Rows are points. The window is the flat piece filled in between its corners: a triangle in 3 columns, a solid with four corners in 4, and so on. A path goes straight from each point to the next, and from the last back to the first. After which points does the path pass through the window?

Window:
[[ 24 -33 -26 -11]
 [-60 -28  12 -34]
 [ 11  13  -7  -8]
 [ 13   1  13   5]]
Path:
(1): [ 29   1 -17  31]
(2): [-15   5 -14  14]
(3): [-16 -18  -2 -34]
(4): [-34 -28  14 -33]
(5): [-44  11  -7  13]
(6): [-34 -23   2  -3]
(7): [-39 -24  -1 -51]
(8): [ 20 -22  -2 -46]
(9): [-12 -27 -33  10]
(10): [-28   0   8  21]
(11): [ -5  -6   0 -26]
(12): [ 21  10  32 -30]
(13): [-18 -49 -34  11]
(14): [-36 -14  20   8]
(15): [ -6  12  14 -26]
(16): [ 24 -10 -10 -26]
Through the window after points: 4, 10

Window, 8 rows:
[[-51   9 -13  -8  22   3 -18   9]
 [ 13 -36  -1  -1  35  24  -3   5]
 [  7  14 -22  40  25 -22 -12  39]
 [  5  -7   6 -15  38  16  13 -33]
 [-15  15   6 -49   1   2 -11 -14]
 [ 11  -8   0  20  -6 -39   4 -12]
 [ 17   0  -4   0 -26  30  20  -3]
 [ 13  -9 -48  31   7 -35   3  10]]
Path:
(1): [ 10  -3  -7  48  -8  -7 -19 -22]
(2): [  0   4  -7 -31 -11   0  21  21]
(3): [  4   6   0 -23  -7 -26  25  29]
(4): [  6  -7 -12  24   7  -5  -5 -17]
(5): [ 11  -4 -18   2  40  19 -37  -3]
(6): [-13  16 -20  24 -36 -60  37  37]
(7): [ -6   6   1 -15  10  -7  12  10]
(8): [  8  -1 -20  12  18  23 -17  -6]
Through the window after points: 3

Window, 9 rows:
[[-14  11  -3 -25   9 -12  29  -6  26]
 [ 37 -51  29  24  57  16 -12 -12   6]
 [-18  19  20   3 -14 -57  42 -21   0]
 [-32   8 -22  -2 -25 -60  37  25   6]
 [ 24   5  19  15   1   2   8   6  42]
 [ -7   0  43 -10  -2   6  12  18  14]
 [ 44 -21   1   6  15  17  -4  -7 -18]
 [ 27   9 -15  -7  31  -9 -55  20  -3]
 [ 12 -33   7  14  10  14 -32 -23   7]]
Path:
(1): [ -4   2 -14   9   6 -19  16   8  -3]
(2): [ 21   9  -1  22  29  17  28  26 -23]
(3): [ -1 -17  22 -17   0 -14 -24 -13  18]
(4): [  7   0  19  -9   6 -30   3  -6  12]
(5): [ 1 15 -8  9  8  0 24 17 16]
(6): [ -7   4  18  14   3 -16  19  -4  -7]
(7): [  2  -2  38 -35 -10 -32  16   0  42]
(8): [ 17 -30  11  -8  -1   5 -11  -9  11]
(9): [ -6  13  11  48  32 -10 -29   7  -7]
(10): [-29   8 -17  29 -14  31 -10 -25 -13]
(11): [ 34  -9  33 -34  23 -56  36  20  47]
(12): [ 15 -13   6 -12  -8 -29  -2  -3  27]
Through the window after points: 6, 10

Window:
[[  0  30 -22   5  33 -10   0  21 -19   3 -19  14]
 [ 20 -39 -27  35  19 -10  30  35  20   7   4 -27]
 [-10  -7  37  -3 -27 -20 -30  15 -15 -34  31 -14]
 [-31  28  24   1  21  29  30 -20 -35   9  17  -8]
 [ 16 -53  27   4  39  -9  37 -44   3  17  14  -2]
 [ -3  23  21 -19 -13   1  15 -26 -24   3 -45   2]
 [  0  12  -3  25  -3 -25 -35  -8  32  13  21  10]
 [-32  30 -25 -20  16 -12  -2 -24 -10  -2   1  14]
 [ 25  41 -23   6  27   0  19  39   6 -20 -18 -60]
 [  5 -11  21  20  -7   1 -30  -5   0 -26 -13 -43]
 [-20  -6   7 -33   6  22 -13  19  17  -9  -3  22]
 [ 32  12 -10  15  -3 -19  16 -27  -6 -39 -38  17]]
Path:
(1): [ 17  10  -5 -21 -12  40 -16 -16 -22  -4  -3  10]
(2): [-26  13  18  11  28 -22  27  12 -15 -10  -3 -17]
(3): [-27   4  24  11  11 -46  21  -6  29 -16 -12 -10]
(4): [ 20  -8 -13  14   4  15 -10  10  -8   2   1 -16]
(5): [ 43   0 -18 -16  -9  23 -13  15 -30 -13  -1  12]
(6): [-52  27  11  14  18 -27  12  -8  10  -5  -1 -22]
(7): [-37  10  25  43  11 -22  -2  17  -1 -23 -43 -48]
(8): [ 15  -1  -6 -25  12  13   1   3   7  -4  11   5]
Through the window after points: 3, 7

Window (14 x 14):
[[ 12 -16  -3  14 -14  -2 -29 -16   4 -20   1 -23  -5  -1]
 [-14  -6  12  -5  20  -1  30  -2  22   3   0  24   5  -1]
 [ 10 -15 -33   0 -23  -6 -25  12  -7 -12 -36 -17  -6   0]
 [-18  32   3   1  31 -13  15 -37   1   1 -17   8  -1 -34]
 [ -6  -9   5   0  -8  35  31   6 -21  -4  19  27 -12  -6]
 [ -6  26 -16  10  26   2  -1 -17   4  22   7   8  16  -4]
 [  5 -23   0 -13   1  57  18  25  23  -5  15  22 -21 -37]
 [ 20   3   0  -1  34   0  -4 -24 -10   4 -27 -11   0   3]
 [  3 -11 -16   5   7 -19  -1 -24   0  27  -7 -20 -20 -11]
 [  5  17 -13 -26   8 -14  -5 -10  -4  -6   6 -19 -10   7]
 [  4 -38  15 -38 -47  60  19   6   6  15  27  28  12 -26]
 [-19 -22 -11  -4 -20  30 -30   9   2 -10 -26 -49 -23  13]
 [-25 -20   9 -24  21  27  -1  -2  -2   7  18  43 -10 -23]
 [  3  36  17   4  16 -14  -5 -15   4  18 -13  18 -18   2]]
Path:
(1): [-21 -31   2 -22  26   4  -4  45   3 -11  10 -16  15 -30]
(2): [ 15   3   0   5 -22  34  15 -36  12   9  -1  31 -25   0]
(3): [ -2 -11 -27  -4  -2   2  16 -21  13  10 -26  33 -27  11]
(4): [ -2   3  19 -15   5  15  -6   0   1   1  15 -16  14 -30]
(5): [-13 -15  37  -2   1  17  13  28 -12 -10  11   2  17   3]
(6): [  8  -7 -34 -21  -4  12  13 -42  32  21  -4  26 -20 -22]
(7): [-18  -3 -11 -11  -2  11  -5 -25   0   6  -2  25 -19  -2]
(8): [  6  -2  13  -8   1  15   8   0   3   5   5   3   5 -21]
(9): [  2  -4   7  -1  16   2   7   6   8  12   4  -4  -2 -11]
(10): [-13   9 -19   0   6  18   3 -25  -8 -16 -15  24 -23  -4]
(11): [ -3 -12 -13 -16  -5  18  -8 -38  18   2 -22   8 -46   1]
(12): [-11  -4  15   4  21   6  11  31  -9  -1  10  -6  34  -7]
Through the window after points: 1, 5, 7, 11

Window (14 x 14):
[[ 32 -12  41 -23 -17  25   0   0  36  27  -4   8  10  37]
 [  3  41  -3  35   4  -6 -50  27 -38 -39 -12  -7   6   3]
 [  8  10  44 -14 -26  -4  25 -26  30   6  17   8  -8  21]
 [  4 -12   0  -4 -20  19  41   3  38   8 -17   4 -15  32]
 [ -7 -34 -12   6 -29   4   2 -33   9   6 -44   5   1 -13]
 [  1  31 -12  27 -15  18 -18  28 -60 -10   9  10  13 -18]
 [ 23  28 -28  33  -9  -7 -14 -14 -34  22  -5  -1 -23   4]
 [  3  27 -24  39 -25 -20 -19   5 -56   0   9   8  22  39]
 [-14 -16   9   5 -13  25  -7 -15  42  17  18   5  -7  19]
 [  9   1 -23   9   2  35   6 -41  13 -16 -24  -3  23  -5]
 [ 17 -15  23   7  17  -7  11   6   3   7  17  32   0  25]
 [ 22  12   1  -3 -15 -14  -4  19  33   7  16  14  20   4]
 [ 24 -34 -32  -3 -36  19   3 -35   4 -20  -6   1 -19   7]
 [ -1  -6  14 -49   5  -1   9   1  23  18  10  -7   3  29]]
Path:
(1): [-12  28  29 -28   3  13  10 -17  34  13 -25  33   5  27]
(2): [  6   6   0 -10 -21   3 -24 -11 -17  16  -8  40  -1  16]
(3): [ 11  10  -1  39  -4   8  12   3   1 -15  11 -45  10  -2]
(4): [ 30 -38 -14  -2  -9  -5  14   8 -23  17   5 -46   0   4]
(5): [ -4  38  22  11   0  17 -20  -5  16 -13  -4  52   8  22]
(6): [ 19  -2  -7 -25 -25  26  -8  -5   8  10 -12  40 -20  32]
(7): [ -2  -2  18  24  -6  -6   7   6  12   6  16 -19  14   6]
(8): [ 27 -11   6  11 -18   8  21   6  11  -1  17 -23  27   6]
(9): [-11   6   4  -2 -12   2 -18 -10  10   2  -9  30  -7  23]
(10): [  0  42   2  -6 -10  -1 -22  -4  25   0 -27  41   6  38]
(11): [ 22 -25   0  15  -5   5  11   4 -12  -3  25 -17   9 -10]
(12): [ 30 -39  -5  -2 -22   3  -1   8   1  12  17 -23   0  16]
Through the window after points: 4, 10, 12

Window, 14 rows:
[[ -1   8   0 -11 -18   7  -9  29   5  -7  13 -22 -15  -7]
 [ 25  -8  26  -4  -1   5  11  -4 -22   7   5   0  -5  15]
 [ -3  -1  10   5  -2  29   8  -5  16  -6  12  18   4  -6]
 [ 17   2  -2 -13   2 -16 -24 -36  24  -1  17  -9  -2  -5]
 [-23  13  16  -8  -3  -3 -31   2 -21  -7  30  -7 -21  -4]
 [ -2   6  -1   5  11 -12  26  -1   5  -9  16   9  -4 -10]
 [-12  13  -6   5   3   0  -3  -2  25   2  21  -3 -13  26]
 [ 18  -7   5  17  22  -2 -15  15   8  17  25  -7  13  -1]
 [-23 -18 -11   5   0   4   8  -9  17  17  14 -12 -11  -7]
 [ -3  -9 -32 -18   1   5  -1  -9  10  -3  17  25  -6   6]
 [ -9 -13  -2  -8  -7  -1  12 -13   7 -13  36   0  19  12]
 [ 44   5  12  48 -40   9  -4  20 -49 -16 -60  17  45  11]
 [ -7  17  13 -10 -16   5  11  13  -9  21 -10   9  19   0]
 [-13 -19  34 -23  -8 -23   0   3  11   1   6  19 -10   4]]
Path:
(1): [-25   4   2 -16  41  26  18 -22  -2 -20  16  -6   5   9]
(2): [ 13   3  22 -10  25  -5   5  -2  -9 -19 -24 -20   9  14]
(3): [  1 -11   0   7 -29   5  -1   5  -4   8  20  19   3  -6]
(4): [  6  -4  -6  17 -14   4  -3   0   9   7  19   3  -5   5]
(5): [ -4  -7  15 -20   7   4   3  -3  -6 -30   3   5  19   2]
(6): [ -9 -20  -4 -17  33 -19 -17   9   1 -10 -16   9  19   5]
(7): [  5   7  12   2 -19   1  10  -3  -6   8  22  -1 -12   2]
(8): [ 31 -11   6  14 -24  11  21  19   0  23  11  22 -13 -16]
(9): [-24   9   6  -6  13  10  -6 -13  12 -24  10  -4  12   7]
(10): [ -3  -9 -11  -9  14  16  10   0  -1 -15   3 -23 -11   6]
(11): [  3   3   3   1 -14 -13 -12   0   1  11  15  17   8   2]
(12): [  5  -4  13   3 -31 -11  -3  20  -1  12   6  11   1   0]
Through the window after points: 8

Window, 14 rows:
[[ -5  -2 -10  11 -28  12 -10  10  12 -24 -23  12 -16  11]
 [-24 -10  33   9  11  12  25   8  -5 -20  10   1  33  10]
 [-35  12  40  13  -1   0  10  60  31  -1  13 -27  22 -26]
 [-19   4 -31  -3 -47  32   0  13  -6  -3   2   9  -1  14]
 [ -3  11   4   3  -2   1   0  54  30  -6  37   1  -8   4]
 [ -6   9 -34   4  11   9  34  -8  -5 -15 -15 -17   2   1]
 [  7   1 -10 -10 -23  18  22 -36   3 -31  -6 -29  16  14]
 [ -4 -13  -4  34 -13   1 -13  33  14   5  22  -7  18  -7]
 [-30   8  12  23  -3  12 -18  38   9  -8  13 -23  11  30]
 [-32  -3  23 -27  11 -20   0  10  -8 -20   6 -22  27 -12]
 [-24 -16 -14   1 -24   9   7  -4  24  10  -4  -1  -4  27]
 [  9  -8  -9 -17   8  39  13 -25 -10  -3 -16 -20  -5  -1]
 [ 14  17   9 -18   2   0  28 -23 -18   3 -25 -16  28  12]
 [-22   0  33  22 -10 -18  13  60   1   0  33 -26 -18 -14]]
Path:
(1): [ 24 -29   2 -13 -16   7  10  29   9  10 -15 -17   8  27]
(2): [-37  15   4   9  -6   4   1  19   3 -13  13  -2   5  -8]
(3): [-16  12  16  -2  -9  -3   2  -5  -2   5  -3  -8  10 -15]
(4): [ -4  -2  -4   0 -10  12  23  31   1 -12   2 -20  12  27]
(5): [ -1 -22  17 -21  -9  18  17  57 -28  -2   6 -27  25   7]
(6): [-27  11   2  14  -6   0   3   5  26  -5  11  -8   7  -4]
(7): [-16  16  24  27  -3   9 -19  -5   8  28  24   9   2  -7]
(8): [-10 -11  -3  -9 -18   8  14  28   8 -25  -7 -23   8  11]
(9): [-24 -32   5 -27 -26   0  31  27  11  16 -11 -15  42  15]
(10): [-10   8  -6  15 -10  16  -2  -3   1 -16  -3  -5 -10   5]
(11): [-15  14  10   1  -4  18   7 -12   3  -8   9 -11  10  10]
(12): [ -9 -10  11   4 -12  -4   9  36   7 -12   7 -13   7   2]
(13): [ -7  -6 -13   0   0   8  23  37  11   5 -17 -24  21  11]
(14): [-13   5   2  22  -7   5  -2  -8   1 -19  24  -2   1 -11]
(15): [-15  23   2  19  -8   0  10  -8  26 -13  23   9   9  17]
(16): [ -5 -21   3 -15  -1  15  22  19 -17 -11 -23 -27  13 -11]
Through the window after points: 3, 13

Window (14 x 14):
[[-12  40  11  16  60   3 -27  -3  -3  25   7  15  10 -35]
 [  0 -26  17 -23 -31  40   3  12  22 -19  24  -1   3   8]
 [ 30 -10  25   9  -7  -6   8  -3  -4  12  14  -3 -18   2]
 [  8   6   9  23   6  15  12   0   5 -23 -22  14  14 -13]
 [ 18 -33  -6  -5  15  14   2   8 -18   1   7   9  12  18]
 [ -6   1  26 -14  21   2  29  14 -10   2 -13  11   2   0]
 [-28  13 -24   4 -13   4 -24  -4  -2 -18 -25  -2 -15  19]
 [-16  20   1  19  -1 -22  -3  -4   0   7 -10  38  16 -26]
 [ 22  -6  44 -17   8  15  -9  11  29  -4  -1  16  28   6]
 [ 14  11 -10   5  -9   7  -2  19 -21  -7   9   3  17   3]
 [  6   2  28 -24  -2  15 -19 -11   1  -4 -14  13   1 -18]
 [ 21 -24  -5  -3 -11 -11  -4  10  13   1  -6 -28  -5 -21]
 [-20 -17  26  -5  -1   9  -5   2 -16 -20 -10  -2  20  13]
 [ -2  18 -40   6   0  -8  11 -21  -3   9  14 -21  13  -8]]
Path:
(1): [  8   9  48  -5 -19  26   8  12  12  19 -30  -1  31  12]
(2): [ -2 -20  35   7 -24   5   8   9 -15  19 -18 -32  29   9]
(3): [ -1   7   7  -8  20   6  11   7  -4 -13  -3  20   0  -4]
(4): [  0  -3  -1  -4   7   5  -2 -11  -1 -25   0   8  -2   1]
(5): [  0 -10  -7   2  -3   9 -10  12 -11  11  -8  -1   5  15]
(6): [ 10   6   7  11  -2  23  -2  -8  -3   2 -20   5  18  -7]
(7): [-23   1   4  -1  24 -19  -3  18   6 -29  16  11 -16  -1]
(8): [ -2   8   9  -9  19  -3  -3   2   6 -10   3   3   6  -7]
(9): [ 3 -2  9 -2 -6 18  5  5  0  8 -1  8  4 -4]
(10): [  4 -20  25  -1 -14  33   1   5  15  17 -10  -5  18  16]
(11): [ 15  24  16  -6  30 -21  -6   7   3 -34   0  32  12 -24]
(12): [  8  17   0  -3  19  -6  -4  -3  -5 -22  16  16  12 -11]
(13): [-18 -18  22   7 -10  22  -1   2  12  21 -37  -8  -8   9]
(14): [ 5  0 15  4  2 16 -2  7  1 25 -7 20  5 -9]
(15): [  5 -10   6 -12   4  11  -6   0   0 -18  10  -2   9   3]
(16): [  1 -22 -14  -3  24 -14 -14  -1 -12 -27  24  13 -20 -17]
Through the window after points: 2, 4, 6, 10, 14

Window (14 x 14):
[[ 10  24  16  18   0 -27 -24   3 -22 -23  -5  32 -24 -22]
 [ 11   5  48  27  -4  30 -33 -15  18  -3  27 -20   1 -26]
 [ 15  16 -24  26  -4   3   9   9 -23 -13 -36   3   1 -13]
 [ 18 -13  10  34  21 -13  26  17  28   2  -6   6  -3  32]
 [ 14   1  10  26  32  20  20 -59  10  -5   1  12 -20   4]
 [  7  34 -11   8 -12   5  16  24  20 -20   3   5  -1  16]
 [ 23 -26 -45  15  33 -34 -11 -17  33  21   4  30  18 -15]
 [-26 -33  -2  10 -33  17  23 -12  42  19 -45   8   2  -2]
 [ 20   4  -7 -13   3 -23  38  12   9  -1 -19  -2  12 -12]
 [-16 -17 -40  -8  34 -15 -11 -39   5  16 -28  -7 -38 -12]
 [ 35 -34  -5   8   9  20   3  -4  53  14  19  -6 -13 -55]
 [-21  27   3  24   6 -11  29  24 -17 -25  40  -9 -13   4]
 [ -4  33  30  21  43  19  21  -6   9  28  30 -10 -32 -27]
 [  0 -32 -22  -3 -21  16 -24 -36 -13  22 -25  22 -17  15]]
Path:
(1): [ 24   7 -38  25 -11 -29   9 -25  15  21 -14  12 -23   1]
(2): [  3 -17  17  29 -24 -30  -8 -28   2   8   5 -60 -40  -7]
(3): [  7   6   1   6  27  29  -5  -4  20  -1   7  25   5 -24]
(4): [ -9  -2  -8 -18  25  -3   4 -11   1   9 -13  12   0  -1]
(5): [ 40 -20 -28  48 -35  -7   3 -11  16   3 -13  -1 -18 -17]
(6): [ 12  -3   9  32 -16 -15  11 -18  -3   8  14   0 -32   8]
(7): [ -1   5   7   4  18  18  10   2  13  -2 -13  -2  -1 -10]
(8): [-19  -9  20  -4  29  26  18  20  -4 -20  -4  -1   2 -13]
Through the window after points: 2, 4

Window, 14 rows:
[[ 35 -34  10  18 -21  11  49  36   6  51  31  43  14 -30]
 [ -3  15 -25  18   6  -4  -5  23   2   9 -17 -10   5 -15]
 [ 12  14   3  13  -3  26  36   5  -1  -9 -36  -9 -10  -2]
 [ -1   9  16  -8 -17 -30  -1  18 -17 -46  31  17 -34   1]
 [ -2  -3  17   0  20 -23  -9  -5 -37   1   6  -1 -44  -1]
 [ 19  28   3 -37 -21 -23  11 -12 -29 -23  47  -7  29  -8]
 [ 14   2  -4   5  23 -21  -4 -11  11  -5 -16 -12  -6   2]
 [-22  -6  -1   5   0  17  23 -14  -5 -17  -5  16   1  22]
 [-11  15  30  -1  18 -12 -12  -3  -6  -4   6  13   7  13]
 [-25 -11  16 -19  17   5   6  17  17  -2  13  28 -12 -11]
 [-11  12   3   7 -11   9   0 -27   2   7 -24  27 -19  -1]
 [ 26   1  -6  -5   7  15 -16   5  -7  32  17  26  -5  15]
 [ -2  21 -14 -12  -1 -16   7   8   2  19 -17   7   0  17]
 [ -4   6   6  -6 -15  -5 -13  -6   6  19   2 -16  -2  10]]
Path:
(1): [ -6 -20  20 -13   1 -16   5  24 -25 -26  -3  46   0 -12]
(2): [  8  14   3   3 -13 -13   7   9  -2  -7  24   2 -21   1]
(3): [-11  19  12  11  -1   1   7 -15   2  10  -2  19 -15   8]
(4): [ 10 -14   0 -12  -4   2  -3   3  -8   1 -10  17   2 -12]
(5): [  0 -17  -1  -5   8 -18   1  16   0   0  -8  16  -5  -3]
(6): [ -8  60  22 -12  -9  29  20 -17  -5  17  43   2   0   3]
(7): [  3  18   5   2   0   6  14 -22  14  23  21  -4 -10   9]
(8): [  6 -13  -4  -9  -2  -3 -29  28 -27  -6 -24  37   0   0]
Through the window after points: 1, 3, 5, 7
